Each row is a point. The ring and each string are closed loops that go straight from each point to the next, and from the last back to the first. Before rounding, they use only three directions, however many columns there are. Count how often each string passes through the ring. Passing back the other way cancels.

Ring, 10 rows:
[[ 41  32   4   3]
 [ 32  47   6  13]
 [ 17  47   6  21]
 [ -2  33   6  25]
 [-17   6   4  22]
 [-19 -19   1  13]
 [-10 -30  -3   4]
 [  4 -29  -5  -3]
 [ 25 -12  -4  -7]
 [ 37   8   0  -5]]
String, 26 rows:
[[  1  -6  -8   5]
 [-11 -23 -15   2]
 [-22 -43 -17   0]
 [-16 -45   4   4]
 [ -7 -36  15   7]
 [  3  -9   4   7]
 [ -1  -8 -15   2]
 [ -7 -28 -19  -3]
 [ -5 -47  -5  -5]
 [  0 -54   3  -7]
 [  2 -44 -19 -13]
 [  6 -15 -24  -7]
 [ 10  -4  -9   1]
 [ 16 -17  15   3]
 [ 20 -30  10  -6]
 [ 22 -40  -7 -17]
 [ 19 -31 -14 -15]
 [ 20 -36  -2 -12]
 [ 17 -24  14  -1]
 [ 12  -9   4   3]
 [  9  -2  -7   3]
 [  9 -14   5   3]
 [  5 -34  11   0]
 [ -7 -60  -1  -7]
 [ -9 -35 -18  -4]
 [ -3  -7 -21   1]]
Times through: 0

Ring:
[[  1 -20 -29 -11 -27  20   3 -12]
 [  0  -5 -29 -27 -26  23  -1  -7]
 [ -3   5 -19 -34 -17  16  -2   0]
 [ -6  12  -2 -36  -2   3  -3   8]
 [-11  13  20 -27  17 -17  -1  17]
 [-13   8  29 -16  25 -26   1  19]
 [-13  -4  30  -2  25 -29   4  16]
 [-10 -16  22   6  16 -23   7   9]
 [ -4 -26  -2   7  -5  -5   7  -3]
 [  0 -26 -19  -1 -20  11   5 -10]]
String (18 x 8):
[[ 14 -30 -31 -19 -35  27  13 -18]
 [ 16 -22 -29 -31 -34  28  13 -16]
 [  8 -12  -7 -30 -13   9  11  -4]
 [-11   0 -13 -15  -9   6  -6   2]
 [-15  12 -24 -24 -15  14 -13   3]
 [-16  26 -16 -39  -7  10 -15  10]
 [-16  10  -7 -18  -2   1 -10   8]
 [ -6   2  12 -22   8 -11   3  10]
 [ -3   4  41 -27  29 -30  12  20]
 [ -8   5  57 -18  44 -46  12  27]
 [  0 -10  37 -14  24 -29  16  14]
 [-14  -4   8  -4   8 -13  -2   9]
 [-20  -5   2   6   6 -12  -7   8]
 [ -7 -13   7  -3   4 -10   4   4]
 [  9 -33  23  -2   8 -18  23   0]
 [  4 -42  -5  13 -11  -1  15 -11]
 [ 14 -42  -8  -1 -18   6  21 -14]
 [  8 -27 -11 -12 -17   9  13  -9]]
Times through: 0
String, 22 rows:
[[  1 -23  29  -2  17 -25  17   7]
 [  1 -17  20  -9  10 -17  14   6]
 [  6 -28  45   0  26 -35  25  10]
 [ -4 -25  52  12  36 -46  19  16]
 [-17 -10  37  12  32 -38   4  18]
 [ -9  -9  52   0  39 -45  13  21]
 [  0  -9  60 -13  41 -46  20  22]
 [-14   8  48 -13  39 -41   5  26]
 [-22  19  32 -15  31 -31  -7  26]
 [-22  15   4 -13  10 -11 -12  15]
 [-11   4   8 -18   7 -10  -1  10]
 [ -4   1  19 -23  13 -15   7  12]
 [ -2   9  41 -35  29 -29  12  21]
 [ -9  19  48 -36  37 -36   6  28]
 [ -2   6  46 -29  32 -33  13  22]
 [ -5  -1  26 -19  18 -21   8  14]
 [-13   0  -2 -10   1  -4  -4   7]
 [-22   6   2  -3   8 -11 -11  12]
 [ -8  -6   7 -11   5  -9   3   6]
 [  3 -19  44  -7  28 -35  21  13]
 [  1 -26  50   4  33 -41  23  14]
 [  0 -27  43   7  28 -37  21  11]]
Times through: 1

Ring:
[[ 19   5 -10  21   4  21 -21  15 -10]
 [ -1   9  -1  34  32   7 -27  -1   3]
 [-24   7   2  21  41 -11 -17 -19   7]
 [-38   2  -2  -6  29 -22   3 -28   2]
 [-33  -5 -11 -33   5 -20  21 -21 -11]
 [-17  -8 -18 -41 -14  -8  24  -8 -20]
 [  2  -6 -20 -32 -24   7  16   6 -24]
 [ 20   0 -17  -2 -16  21  -6  18 -20]]
String:
[[-43   5   0 -10  -1 -30   0 -40  -7]
 [-37   2  -4 -16   0 -25   5 -32  -9]
 [-54   0  -3 -35 -13 -40  18 -48 -13]
 [-25  -1  -9 -20  -4 -15   9 -20 -12]
 [-11  -2 -11 -10  12  -1   4  -3  -8]
 [-15  -9 -17 -32  13  -3  22   0 -11]
 [-20 -12 -21 -52  -9  -9  34  -5 -20]
 [-20 -12 -22 -60 -29 -11  37  -9 -27]
 [-22  -3 -14 -42 -51 -16  18 -23 -30]
 [-15  -3 -14 -30 -27  -9  13 -13 -22]
 [ -9  -4 -15 -20   1   0  11  -1 -13]
 [ -5  -8 -18 -23  20   5  17   9  -9]
 [-11  -6 -16 -25   7  -1  16   0 -12]
 [ -8  -5 -14 -14  20   3   9   4  -7]
 [-14 -11 -19 -33  25  -1  25   4  -8]
 [-36 -13 -17 -54  12 -20  39 -16 -11]
 [-55  -5  -8 -49  -6 -39  30 -43 -13]
 [-45   2  -3 -23  -8 -32   9 -41 -11]
 [-22   3  -5  -6   0 -12  -2 -20  -9]
 [-12  -1 -10  -6  18  -2   2  -4  -5]
 [-27  -2  -7  -8  43 -11   7 -12   4]
 [-42   2   0   0  48 -24   1 -29   9]
 [-54   9   8  11  38 -36 -11 -47   9]
 [-42   9   5  11  22 -27 -12 -39   3]
 [-20   5  -4   2   5 -10  -7 -18  -7]
 [-25   5  -2   3  16 -14  -7 -21  -3]
 [-52  11   9   9  15 -37 -13 -51   2]
 [-54   6   5   1  33 -35  -3 -45   6]
 [-54   6   4  -6  17 -38   0 -48   0]]
Times through: 3
